Each row of a before or after table is a point. The points were changed in one or more steps. Then noise was added and the rows were shuffled. The steps act on columns, c1 being the first. Name the steps. A step turns or swaps two columns, mirrors them in a line or flattens them onto one, adds a multiple of one to another, or multiplies or shifts one. Angles are multiples of 10 degrees, from the lower column toward the higher: turns from -170 to 170, lines from 10 to 170 but not 90. Use the fewest steps. Two steps may share a column if one is a turn and the other turns, adds or multiplies; they go together, in the order done. Otherwise the lowest column goes first.
In the rows, zero is written as 128.

Before (12 x 2):
[[ 75 188]
 [133 164]
 [ 85 125]
 [126 146]
 [117 128]
 [119 123]
 [124 130]
 [126 107]
 [168  89]
 [134 139]
 [ 90 140]
 [110 108]]
After (12 x 2):
[[110  97]
 [139 129]
 [151 140]
 [158 103]
 [169 117]
 [131 124]
 [136 148]
 [157  53]
 [118 120]
 [123 110]
 [140 125]
 [104 177]]
Steps: turn c1 and c2 by 160 degrees

Before (8 x 3):
[[114  99 140]
 [136  92  41]
 [ 98 137 130]
 [135 124 143]
 [135 112 140]
 [127 188 141]
 [122 137 137]
 [110 127 128]]
After (8 x 3):
[[114  95 133]
 [136 121 142]
 [126 186 153]
 [ 97 138 134]
 [110 127 126]
 [120 140 139]
 [130 109  35]
 [132 109 137]]
Steps: turn c2 and c3 by 10 degrees

Before (11 x 4):
[[149 178 122 135]
 [126 156 133  88]
 [142 141 158 189]
 [115 137  76 148]
 [142 115 165 125]
 [122 114  87 132]
 [136 146 114 119]
 [ 92 110 106  93]
 [107 195 134 117]
 [123 101 161 127]
 [128 156 123 103]]
After (11 x 4):
[[170 115  89 127]
 [178 167 133 102]
 [171 105 162 121]
 [144 119 104  88]
 [173 161 124 117]
 [158 193 135 144]
 [199 171 121 153]
 [191 116 171 122]
 [185 148 114 126]
 [167 130  74 146]
 [190 119 156 190]]
Steps: shift c1 by 50; turn c2 and c4 by 20 degrees

Before (9 x 6):
[[136 113 106 155 120  98]
 [151 112  96 111 109 125]
 [ 61 128  96 135 110 121]
 [145 125 172 147 161 110]
 [143 162  99 149 129 129]
 [104 106 138 138 148  99]
 [ 62  86  90 145 129 125]
 [143 129 165 156 193 124]
 [151 107 129 147 104 133]]
After (9 x 6):
[[ 65 129 146 136 117 160]
 [137 114 145 155 145 160]
 [145 126 108 148 166  95]
 [ 61  83 161 146 122 142]
 [105 105 131 138 163 121]
 [142 130 130 154 172  65]
 [150 106 112 149 111 142]
 [148 112 147 111 116 159]
 [142 160 155 149 123 138]]
Steps: turn c3 and c5 by -150 degrees; turn c5 and c6 by 120 degrees

Before (11 x 8):
[[125 138 155 147 129 123 179 143]
 [118  96 132 110 178 150 127 129]
 [ 94 124 143  88 116 120 170 190]
 [118 116 130 105 100 173 136 120]
 [134 101 124 127 155 101 124 122]
 [149 110 144  95 130 134 158 174]
 [121 105 116  88 151 139 108 136]
 [128  98 156  92 148 145 116  79]
 [117 141 169 124 114 125 147 203]
 [ 91  79 157 108  95 142 133 109]
 [145  71 131 131 174 144 118 103]]
After (11 x 8):
[[118 142 131 106  99 172 136 118]
 [140  97 129  80 172 143 111 103]
 [140 144 157  83 147 145 130  81]
 [126 127 132  92 178 150 139 127]
 [116 119 157  74  95 143 165 110]
 [107 137 171 137 116 127 136 204]
 [100 149 144  97 129 135 101 173]
 [ 81 160 144 104 115 120 153 192]
 [ 77 116 155 145 126 124 122 143]
 [146 151 119  90 154 140 138 138]
 [134 116 123 105 154 101 122 122]]
Steps: mirror c1 and c7 in the line at 140 degrees; turn c2 and c4 by 60 degrees

Before (9 x 9):
[[121 150 128 116 110 115 136 133 134]
 [148 101 114 141 157 155  83 158 135]
 [119 160  61  95 145 120 115 124 127]
 [112 138  72 119 111  87 156 151 135]
 [136 119 139 105 177 103 120 123 175]
 [113 134  85 125 135 176 142 135 157]
 [105 118 116 115 139 111 183 166 115]
 [150 112 147 136 113 149 164 116 117]
 [160 135 124 166 140 118 121 170 116]]
After (9 x 9):
[[112 160  62  97 145 121 102 126 103]
 [150 108 149 135 112 150 187 117 140]
 [148 106 114 139 157 152  59 156  88]
 [113 134  72 117 109  90 172 151 162]
 [118 148 124 112 115 114 143 131 165]
 [137 120 139 104 175 103 113 124 104]
 [114 133  80 123 136 176 154 135 145]
 [102 118 115 113 135 110 217 166  97]
 [160 133 126 166 143 121 117 170  97]]
Steps: add -1.5 times c5 to c9; multiply c7 by 1.6

Before (9 x 11):
[[133 129 111 103 128  92 127 141 102 133  97]
 [137 120 145 149 116 116  92 171  94 117 107]
 [125 138 119 144 109 146 109 154  70  98 188]
 [122 125 105 174 167 132 126 126 103 128 114]
 [156 133 116 140 102 119  96 106  97 133 110]
 [132 205 166 118 145 153 123 100 149 168  96]
 [105 163 148 121  99 160 130  99 145 157 113]
 [137 185 139 141 118 144 160 115 162 166 137]
 [142 153 136 156 103 190 158 131  92  76 179]]
After (9 x 11):
[[145 124 138 148 166 132 123 107 104 117 177]
 [145 133 103 142 103 120  94 109  97 123 167]
 [123 119 119 113 117 117  92 141  97 148 168]
 [106 187 110 144 120 146 157 114 163 101 196]
 [146 140 138 124 113 144 110 137  70 148 247]
 [ 78 208 104 136 142 154 120 116 150 113 157]
 [141 126 128 110 126  89 125 147  99 115 156]
 [ 91 164 135 141 100 160 130 118 145 113 171]
 [149 151 117 138 102 189 158 110  96 180 235]]
Steps: turn c3 and c10 by 150 degrees; turn c1 and c3 by -70 degrees; flatten c4 and c8 onto the line at 130 degrees; shift c11 by 60

Before (12 x 12):
[[107 149  90 118 104 158 182 110 132 120  92 127]
 [ 92 135 114 149  80 121 148 137 125 168 112 115]
 [ 88 149 122 131 133 156  96 147 129 106 143 113]
 [ 84 172 130 131 141 175 117 131 158 161 137  92]
 [175 139 117 106  92 120 141  98 109  92  88 111]
 [ 78 165 150 132 144 122 120 117 132 105 132  92]
 [112 149  70 124 115 110 149 136 127 162 121 108]
 [ 83 151 145 113 156 153 136 162 133 149 124 108]
 [102 176 103 117 106 130 141 130 135 160 109 150]
 [160 153 125 158 148 145 129  97  97  88 120 128]
 [166 126 118 116 121 129 126  63  68  93 143 132]
 [125 174  94 125  80 131 173 138 107 147 133 118]]
After (12 x 12):
[[ 88 148 137 130 141 157 150 147 128  96 142 113]
 [ 82 135 156 113 183 153 107 162 133 136 124 108]
 [ 79 142 169 132 186 122 151 117 132 120 133  92]
 [103 181 139 117 118 131  96 130 135 141 109 149]
 [160 149 142 158 161 145 167  97  96 130 121 128]
 [113 180  98 124  83 110  94 137 127 149 122 109]
 [ 83 160 158 130 171 176  96 131 159 117 137  92]
 [106 169 113 119  88 158 135 109 132 182  93 127]
 [ 93 142 122 148  74 120  88 138 125 148 113 115]
 [125 185 132 124  84 130 109 137 106 173 133 118]
 [165 132 119 116 111 129 163  63  68 126 144 131]
 [175 143 127 107  91 120 164  98 109 141  89 112]]
Steps: turn c2 and c3 by 40 degrees; add 1 times c3 to c5; turn c7 and c10 by 90 degrees
